Each row of a before or after table is a point. One or more steps were done to the points. Then noise was added and the rows were shuffled. The steps act on columns, c1 being the first. Name the steps. A step turns or swaps two columns, mirrors them in a line or flattens them onto one, adds a multiple of one to another, or multiplies or shifts one. Angles are multiples of 10 degrees, from the lower column toward the higher: turns from -170 to 170, lines from 10 to 170 but not 90. Use the fewest steps. Two steps may share a column if one is a turn and the other turns, adds or multiplies; they go together, in the order done. Otherwise the lowest column goes first.
In the rows, 128 means zero.

Before (13 x 2)
[[146 151]
 [142 143]
 [164 127]
 [151 107]
 [ 84 104]
 [130 124]
 [142 117]
 [ 73 102]
 [ 80 129]
 [102 125]
 [ 63  84]
 [126 125]
 [ 85 105]]
After (13 x 2)
[[139 155]
 [170  86]
 [105 135]
 [129 126]
 [143  82]
 [135 147]
 [131 128]
 [119 162]
 [164  95]
 [192  85]
 [138 107]
 [167  94]
 [111 137]]
Steps: turn c1 and c2 by 110 degrees

Before (12 x 3)
[[151 118 112]
 [214  81 123]
 [104 117 113]
 [128  91  90]
 [119 176 165]
 [157 160 163]
 [117 156 181]
 [154 160 163]
 [126 124 134]
 [165 171 145]
 [211 101 123]
 [137 145 136]]
After (12 x 3)
[[127 115 113]
 [129 145 130]
 [128 156 180]
 [127 114 112]
 [132  88  91]
 [128 159 163]
 [126 158 163]
 [126  81 123]
 [128 175 163]
 [128 101 123]
 [128 122 135]
 [129 168 147]]
Steps: multiply c1 by 0

Before (9 x 6)
[[116 122 118 104 105 122]
 [122 178 145  86 174 124]
 [118  77 158 137 110 123]
 [131  87 109 152 123 133]
 [130  90 122 161 133  95]
 [104 196 157 112 154 101]
 [116  63 123 130 150  96]
 [162 102 145 135 164 143]
 [ 78 189 146 107 175 143]]
After (9 x 6)
[[137 111  90  98 117 107]
 [156  95 149 133 120 112]
 [110 180  91 151 130 176]
 [128  55 115 138 113 133]
 [102 191  80 175 109 132]
 [ 85 174  84 126 110 144]
 [105 124 152 137 136 130]
 [139  80 123 136 159 117]
 [161  77 127 131 121 146]]
Steps: turn c1 and c4 by -80 degrees; mirror c2 and c6 in the line at 10 degrees; turn c3 and c5 by 130 degrees

Before (12 x 9)
[[144 168 119 136 103 139 118 113 112]
 [151 100 169 122  98 111 101 146 134]
 [127 126 146 117 108 110 155 132 101]
 [144  87 193 115 105 156 136 143 132]
 [123 127 192  81 103 142 127 174 145]
 [134 155 135 104 135 110 110 103  94]
 [127  76 113 131  53 151 133 136  85]
 [170 105 123 116  83 148 142 120 100]
 [141  44 125 117 113 150 118  96 146]
 [140 100 111 138  99 149 124 149  65]
 [129 168 101 151 123 116 130 151  97]
 [168 161  99 107 138 119 113 121 136]]
After (12 x 9)
[[120  87 193 117  92 132 134 148 155]
 [145 169 121 136  87 148 119 136 132]
 [111 100 112 141  82 194 125 146 127]
 [156 151 135 102 138 153 111 126  98]
 [165  44 126 119 103 116 116 129 156]
 [121  75 112 131   7 176 132 127 133]
 [123 127 147 117  96 147 157 128 103]
 [105 167 100 151 120 151 131 135 107]
 [ 83 129 191  81  86 117 126 137 149]
 [151 104 123 115  58 161 142 165 135]
 [146 162  99 106 143 117 113 166 124]
 [118  99 171 121  82 118 100 154 116]]
Steps: turn c1 and c8 by 70 degrees; multiply c5 by 1.6; turn c6 and c9 by 70 degrees

Before (13 x 11)
[[ 54 143  99 102 157 167 128 130  65 130 204]
 [130  96 110  78 146 128 159 157 134 142  74]
 [101  98 136 179 145  99 160 125 165 120 120]
 [ 99 154 124 120  98 101 141 134 198  78 124]
 [107 141 113 125 181 149 116 112 122  96 158]
 [ 76  92  89 145 138 170 102 150  77 119 186]
 [113 138 104 165 137 213 128 140 106  99 192]
 [181 132  84  67 119  89 186 119  88 118 140]
 [138 168 113 102 105 103 174 123  92  86  78]
 [166 111 173  81 100  84 147 101 132 104  95]
 [110 134 105 144 101 129 142  83 176 130  97]
 [118 101 107 126 143  90  90 121 136 104 121]
 [147 153 136 122 122  87 119 140 134 145 118]]
After (13 x 11)
[[160 141 117 124 166 152 119 121 140  99 142]
 [117  93  85 146 183 168 103 137 140 119 138]
 [140  89 112  79 132 131 157 139 104 145  99]
 [130 139 100 165 147 211 124 135 150 103 155]
 [131 142 100 101 205 171 127 129 139 131 143]
 [130 152 136 124 110  84 120 131 126 143 120]
 [109 132 104 141 133 128 144 107 137 129 138]
 [ 97 153 123 119 144 104 139 128 158  72 161]
 [119 108 175  76  85  78 146 119 110 103 113]
 [133  99 139 176 157  97 159 126 140 117 140]
 [122 169 113  97 114 103 172 128  87  87  86]
 [135 101 109 126 143  87  88 123 133 107 130]
 [136 134  82  67  74  85 185 120 114 120 117]]
Steps: turn c1 and c5 by -70 degrees; multiply c1 by 0.7; multiply c8 by 0.4; flatten c9 and c11 onto the line at 50 degrees

Before (10 x 14)
[[143 147 133 108 101 141 140  97  98 105 159 122 111 135]
 [ 92 151 148 166 137 143 144 117  89 155 147 117 115  92]
 [113 132 109 135 129 110 139 102  97 106 119 141 100  90]
 [145 114 124 116 126 164 109  94 152 138 154 125  87 149]
 [ 91 124  97 149 206 175 116 133  89  94 148  67 174 114]
 [ 97 127  70 150 196 153 107 136  86 117 181  81 156 160]
 [121 159 132 125 128 143 126  93 116 103 113 133  83 151]
 [176 127 123 140 139 139  95  65 138 124 145 118 115 170]
 [146 153 120 146 113 132 125 135 120  97 129 124 100 122]
 [144 143 137 124 123 135 156 123  82 146 108 132  91 111]]
After (10 x 14)
[[146 152 120 138 114 132 124 135 101  97 144 124 141 122]
 [ 98 125  69  20 196 154 107 135 164 117 246  80 165 161]
 [ 91 124  98  95 206 175 116 132 181  94 182  68 157 114]
 [121 158 133 161 127 142 125  93  87 103  96 134 147 150]
 [ 90 152 148 108 138 141 144 118 121 155 193 116 169  92]
 [144 143 136 171 122 136 157 122 100 147  87 133 180 111]
 [145 113 125  61 125 164 110  94  84 137 169 124 112 149]
 [112 133 110 154 129 111 139 103 105 108 116 140 164  89]
 [143 147 132  43 101 142 140  96 116 106 171 122 159 134]
 [176 128 124  97 140 139  93  65 112 124 171 120 120 169]]
Steps: multiply c11 by 3; turn c4 and c11 by 50 degrees; turn c9 and c13 by -100 degrees

Before (12 x 20)
[[ 84  65 119 140 113 162 128 127 143 137 139 163 152  82 152 101 124 145
  122 165]
 [ 92 116 103 160 101  89 136 133 118  85 109 166 167  90 142  70 149 140
   79 164]
 [117 128 116 153 179 101 147 113 132  93 109  90 137  81 151 118  97 119
  111 154]
 [ 91  69 178 182 148 127 121  74  89 141  95 102 148 117 155 137 153 131
  143 104]
 [121 131 117 112  97 125 161 150 113 102 111 116 128 162  89  84 125 159
  168 176]
 [160  99 138 117 187 156 164 111  89 162 142 145 153 147 150  98 111  93
  130  94]
 [149 142 153  95 101 157 118 144 169 126  93 149 155 138  85 110  94 123
   99 144]
 [136  67 180 177 147 179 143 158 131 132  84  84 105  95  79 121 161 116
  129 176]
 [128 145  94 165 114 101 119  88 152  96 120 143  96 102 166  57 158 144
  136 158]
 [ 98 153 139  95 140 132 108 145  89  82  98 105 170 113 101 123 117 135
   84 117]
 [ 87  90 117 144 102 159 121 118 143 152 141  97 165 115 144 134 104  84
  126 130]
 [ 91 144 137 102 142 116 111 116 123 157  75  89 105 147 156 110  84 147
  102 147]]
After (12 x 20)
[[158 153 139  95 141 131  89 146  70  83  90 107 169 113 100 122 117 134
   85 117]
 [163  69 180 180 149 126 114  73  70 141  84 101 147 116 154 138 155 131
  143 103]
 [165 144 138 103 142 116  95 116 104 156  61  89 105 148 156 109  84 145
  102 146]
 [ 96  98 139 118 186 159 200 112  70 162 145 144 154 148 151  99 111  92
  131  94]
 [120  66 180 176 148 181 157 159 110 132  71  83 107  94  79 121 161 116
  129 176]
 [164 115 102 160 101  89 144 132  99  85 103 166 166  91 140  69 149 141
   78 163]
 [172  64 120 141 112 161 127 126 123 137 144 163 154  83 150 101 123 145
  122 167]
 [107 143 153  93 101 159 107 144 148 126  80 148 154 139  85 111  95 123
  100 145]
 [169  91 116 145 102 159 114 119 122 152 145  99 167 115 144 134 105  82
  125 129]
 [128 145  93 164 114 101 111  87 134  96 116 144  95 100 167  56 158 143
  136 159]
 [140 127 117 153 177 101 166 112 113  93 102  90 136  82 151 118  97 118
  110 154]
 [134 131 115 113  96 127 195 150  90 102 106 118 128 161  87  85 126 160
  167 177]]
Steps: multiply c1 by -1; multiply c7 by 2; shift c9 by -20; multiply c11 by 1.3

Before (10 x 24)
[[107 131 130 141 139 129  99 142 136 125 103 131 104 136 107 127 117 142
   94 138 136 109 120 148]
 [107 127 135 143 135  99 124 139 122 112 107 146  99 139 113 145 106 144
  118 144 120 118 108 174]
 [144 149 127 136 129 131 115  96 111 146 139 144 145  94 126 122 121 105
  147 121 169 181 154 109]
 [142 120  95 108 151 124 142 130 141 121  98 109 111 110 115 154 124 129
  148 150 121 130 152 105]
 [118 155 148 158 119 107  93 105  91 160 120 144 148  95 102 126 101  98
  119 105 122 137 154 128]
 [136 150 113 108 104 133 153 143 147 126 135 105 124 118 125 120 148 140
  121 143 161 122 113 111]
 [127 122 141 140 131 129 124 150 138 121  99 107 124 128 134 147 128 120
  120 160 132 129 117 128]
 [121 124 151 125 124 150 119 152 147 135 113 132 115 122 125 138 111 139
  128 143 116 134 101 128]
 [137 134 105 125 107 148 137 128 141 154 145 117 149 127 131 107 154 136
  152 153 160 134 124 117]
 [150 158 114 125 125 153 120 124 111 153 136 105 149 108 130 131 146 125
  149 118 158 142 120 110]]
After (10 x 24)
[[107 132 127 142 151 130 101 144 135 123 113 130 134 134 106 128 118 142
   86 137 137 175 121 158]
 [118 155 150 158 110 107 166 106  90 161 113 144 131  95 101 126 101  98
  157 105 122 149 154 127]
 [150 158 110 125 121 154 162 124 111 151 129 104 126 108 132 132 147 125
  168 119 158 115 119 100]
 [143 150 128 136 131 131 250  97 109 146 132 144 127  94 125 123 120 106
  164 120 169  75 153  97]
 [121 125 152 124 120 151 147 151 144 134 120 131 132 121 124 139 113 140
  110 140 115 128 102 127]
 [137 151 113 108  80 133 103 142 148 128 135 108 124 117 127 118 149 141
  102 143 161 113 112 101]
 [137 134 107 124  85 148 139 130 138 154 135 117 126 126 131 107 152 133
  139 151 161 113 123 109]
 [107 126 137 144 142  99 107 138 122 111 120 146 131 141 114 147 108 144
  123 144 118 143 111 202]
 [140 121  95 110 173 125 124 132 142 119 108 108 135 111 115 154 124 131
  134 150 121 115 151  91]
 [126 120 142 139 132 126 132 149 137 120 103 107 137 129 132 147 128 120
  109 161 132 126 117 129]]
Steps: multiply c5 by 2; multiply c22 by 2.5; turn c7 and c22 by -120 degrees; add -1 times c9 to c19; flatten c11 and c13 onto the line at 160 degrees; multiply c24 by 1.6

Before (11 x 48)
[[204 169  92 111 140  92 192  90 149 122  95 162 100 147 148 130 101 118
  131 122  93  56 118 174 186  89 130 155 128  89 133 116 137 163 134 126
  154 104 157  94 150  87  79  97 130 111 130  99]
 [163 153 123 114  87 118  99 139 113 169  75 115  74 148 163 153 158  63
  172 178 132 143 110 130 125 110 134 106 156 159  90 157 146  96 144 143
  123 160  82  92 192 131 150 123  96 130 199  90]
 [124 159 154 129 140 155  71 102 110 138  98 130 132 113 158 102 120 106
  109 116 151 139 147 102 107 145 136 126 123 132 162 138 109  79 118 131
   99 100 111 125 101 153 173 148 134 135 109 141]
 [152 125 174 166 173 179 115  93  79 146 139  84 106 116 129 113 113 121
  100 125 158 133 140 118 111 149 127 160 113  82 136 140 117  91  88 135
  159 132 124 137 121 107 140 125 149 146 111 161]
 [160 152 162 118 134 103 162  89 120  87 134 111 117 108 104 122  75 124
  122 120 136 105 126 174 131  97 121 163 151 107 147 125 121 166  85 137
  182 142 166 154 143 110  77 110 128 103 105 129]
 [141 140 111 123 131 131 118 133 107 180  52 126  66 156 193 163 155  92
  167 183 171 177 130 124 129  84 130  98 180 142 107 184 145 108  94 155
  115 183 105 108 170 151 148 165 108 161 153  81]
 [200 156  94  85 100  98 161  83 157 137 125 172 115 153 151 139  93 101
  148 185  91  83 119 195 191 127 141 147 151  93 117 117 187 179 129 153
  134 129 117 114 143  93  90 121 102 118 119 103]
 [143 117 145 144 187 123  89 143 111 129 108 146  92 106 199 101 150  94
  119 128 186 112 169 126 151 157 118 118 159 161 160 154 139 109 161 145
  119 150  88 129 113 137 134 172 162 150 115 139]
 [140 142 146 123 156 134 134 105 105 109 136  71 120 147 151 144 110 126
  118 123 111  98 110 152 134 125 153 185 103 119 168 111 105 133  85 110
  169 107 152 159 130  85  94 135 139 123  98 123]
 [123 141 152 184 181 166  93 135  86 130 130  86 134 118 131  84 157 109
  123 121 152 171 147 126 128 143 127 114 136 120 171 133 111  86 114 144
  109 139 106 132 125 149 143 167 172 116 101 130]
 [138 143 147 175 175 147 106 127  96 121 141 126 102 120 164 127 137  87
  114 116 168 158 164 111 121 189 116 143 119 135 156 101 141  76  99 166
  142 114 155 127 117 139 143 135 151 132  89 142]]
After (11 x 48)
[[165 152 122 114  87 118 102 140 111 169  73 112  74 149  94 155 119  62
  175 171 132 142 111 139 126 111 101 107 157 158  90 156 142 109 142 140
  124 164  69  92 191 128 150 121  98 128 202  90]
 [144 136 112 123 136 128 117 132 107 177  51 129  65 154  63 163 115  96
  168 182 170 173 130 128 129  88 103  97 180 140 109 185 146 114  93 154
  114 184  95 108 169 149 150 164 111 162 155  81]
 [141 114 145 146 188 125  91 142 111 129 108 164  91 106  55 102 111  92
  123 128 188 111 171 112 166 158 114 118 159 164 162 156 138  95 161 146
  118 150  75 128 112 136 135 175 164 151 114 139]
 [140 143 147 122 156 131 137 103 100 108 135  81 119 145 101 142 156 127
  116 121 109  98 110 187 158 126 131 187 102 119 168 111 105 134  83 110
  170 109 161 162 131  82  96 139 140 125  98 120]
 [152 122 174 165 173 177 115  94  80 149 142  73 107 116 130 110 135 120
  100 125 155 135 136 116 113 151 142 160 113  82 139 140 120  52  86 137
  159 133 121 139 121 107 141 120 150 145 113 163]
 [160 153 159 121 133 104 162  89 118  88 136 117 119 112 155 119 148 124
  120 124 136 106 126 165 141  98 178 164 152 105 145 127 120 174  85 140
  183 142 180 157 144 112  75 112 129 103 102 125]
 [138 144 149 175 175 144 108 125  98 123 144 122 100 123  91 124 112  81
  113 117 169 157 163  94 120 190 122 150 122 137 158 103 142  27  99 166
  141 113 163 129 115 141 141 136 151 130  92 142]
 [204 168  93 110 142  93 190  91 149 124  93 198 101 146 107 131 145 120
  131 123  93  54 117 179 227  88 154 152 127  87 133 113 137 178 138 126
  153 102 166  96 149  85  77  96 128 114 131 100]
 [202 155  94  91  99  98 160  83 159 137 126 213 114 152 105 141 153 100
  146 183  91  82 115 214 233 127 153 148 150  92 116 120 187 223 131 153
  136 130 114 113 140  90  89 121  97 121 121 105]
 [124 136 152 185 178 167  90 134  86 130 129  90 135 115 126  83 110 110
  121 119 149 175 152 123 139 143 101 110 136 122 172 134 109  31 112 141
  111 136  99 130 122 147 143 167 172 111 101 129]
 [125 159 151 130 140 156  71 102 110 137  96 116 129 116  95 102 136 108
  108 112 152 142 146 114  89 144 131 129 120 131 159 138 109  79 118 132
  104  98 107 124 101 152 169 146 138 133 109 142]]
Steps: add -1 times c4 to c34; multiply c25 by 2; turn c12 and c25 by -20 degrees; multiply c15 by -1; add 1.5 times c27 to c24; turn c17 and c27 by -120 degrees; multiply c39 by 1.3
